Each row is a point. Examples show where two turns around zero, p and q, send a point. Write where each new point lands after one turn and then the other. Backwards means that the second turn is done in reverse. Each puzzle has new turns, and all numbers are rounded.

Turn p:
[ 4.9  2.9 -1.4] -> [ 4.8  2.3 -2.4]
[-3.9 -2.7 -3.2] -> [-3.1 -4.6 -1.4]
[-2.1 -1.3  3.7] -> [-2.6  0.7  3.5]
[ 0.3  1.1 -0.2] -> [ 0.2  0.8 -0.8]
[-1.7  3.8 -2.1] -> [-1.6  1.6 -4.1]
[ 2.4 -3.8  3.2] -> [ 2.1 -0.9  5.0]
Turn q:
[-0.9  1.5 -5.3] -> [ 5.0  1.2 -2.2]
[6.1 2.8 2.0] -> [-2.4 -5.7 -3.3]
[-0.9 -2.4  0.9] -> [-1.6  2.0  0.9]
[-1.5  4.1  1.2] -> [ 2.1 -3.1  2.5]
[-0.8 -4.9  0.0] -> [-2.4  4.3 -0.1]
[-2.0 -1.2  1.3] -> [-0.8  1.3  2.2]
Where do these land?
p, then q: [-4.8 -1.6 -4.0] -> [1.2 6.3 0.9]
p, then q backwards: [ 2.6 -1.4 -3.9] -> [ 1.5  4.0 -2.4]
q, then p: [ 1.6 -0.3  3.2] -> [-3.0 -1.5  1.2]
q, then p: [-2.4  3.3  3.3] -> [0.0 0.2 5.2]
q, then p: [2.9 0.1 1.4] -> [-1.7 -2.7 -0.3]

Turn p:
[-1.6  0.7  5.1 -5.2  3.9 -5.7] -> [ 2.5  2.8  4.3 -7.9  2.2 -1.9]
[ 3.3  2.4 -0.7 -0.2 -2.2 -0.9] -> [-0.2 -1.1  2.1  2.2 -1.8 -3.0]
[ 4.6 -2.4 -2.1  2.5 -1.2  1.2] -> [ 2.2 -1.5 -0.7  5.7  0.7 -0.4]
[ 2.5  0.1 -4.9 -1.2 -2.4 -1.3] -> [ 1.4 -5.0 -0.3  1.7 -1.9 -2.3]
[ 2.0  2.2 -0.8  1.6  0.2  2.9] -> [-0.3  1.2 -0.2  3.1 -3.0  0.4]
[-5.1 -0.1 -0.8  1.0  3.2  3.1] -> [-1.1  2.0 -4.1 -2.5 -1.3  4.2]
[ 1.0 -2.9  0.8 -0.5 -3.8  2.4] -> [-1.6 -2.5  1.8  2.8  2.2  2.4]
[-6.7 -0.2  3.4  1.9  2.3 -1.7] -> [-2.8  4.0 -2.9 -5.1  3.0  0.8]
Turn q:
[-1.1 -3.4 -3.6 -2.5  0.4 -1.5] -> [ 2.9  0.6 -4.6 -1.6  0.9  0.7]
[ 2.5 -1.5 -0.9 -0.5 -2.3  9.4] -> [-7.8  0.7 -3.2 -2.3 -0.7 -5.2]
[-2.6 -1.9  1.8  8.5 -0.7 -2.5] -> [ 2.8 -2.0  4.5  2.9  6.5 -3.2]
[ 1.2 -0.7  1.2 -2.4  1.4 -3.0] -> [ 2.6  0.3  0.8 -2.4 -1.5  2.2]
[ 0.3  4.1 -0.5 -1.7 -0.8  0.5] -> [-1.7  1.2 -0.1  2.3 -2.9  1.7]
[ 3.9  2.6 -0.1  2.8  0.8  1.3] -> [-0.8 -1.1  2.2  1.6 -3.3 -3.5]
[-3.0  3.2  0.2 -3.1  3.5 -1.1] -> [ 0.0 -2.6 -0.8  1.3 -1.8  5.5]
[-1.2 -2.4  2.0 -1.2 -2.3 -3.1] -> [ 1.9  2.8  1.2 -1.9  2.6  1.9]
Where do these land?
p, then q backwards: [ 2.7 -0.6 -1.3  2.7 -1.8  1.0] -> [-1.4  2.6 -2.5  2.4 -0.3  0.3]
q, then p: [ 1.1 -0.8 -1.1 -3.8  3.2  0.0] -> [ 0.0 -4.6  1.2  1.1 -0.8  1.8]
q, then p: [-1.4  2.6 -0.7 -0.5 -1.9  0.7] -> [-2.2  1.2 -2.4  0.6 -1.0  0.0]
p, then q: [ 0.1  1.7  4.3 -4.5  4.3  5.9] -> [-8.8  2.2  2.8  0.0 -2.1  0.5]
p, then q: [-0.6 -3.7 -1.0  1.9 -4.7 -0.3] -> [ 2.2 -4.6 -1.8 -0.9  3.1 -1.1]
p, then q backwards: [ 2.8 -1.5  0.7  2.3 -4.6 -3.7] -> [-1.4 -0.6 -0.6  6.5 -0.8  2.2]
p, then q backwards: [-4.6  2.4 -0.9  1.8  5.5 -3.7] -> [ 3.5 -5.5 -2.9 -4.3 -1.9  0.9]
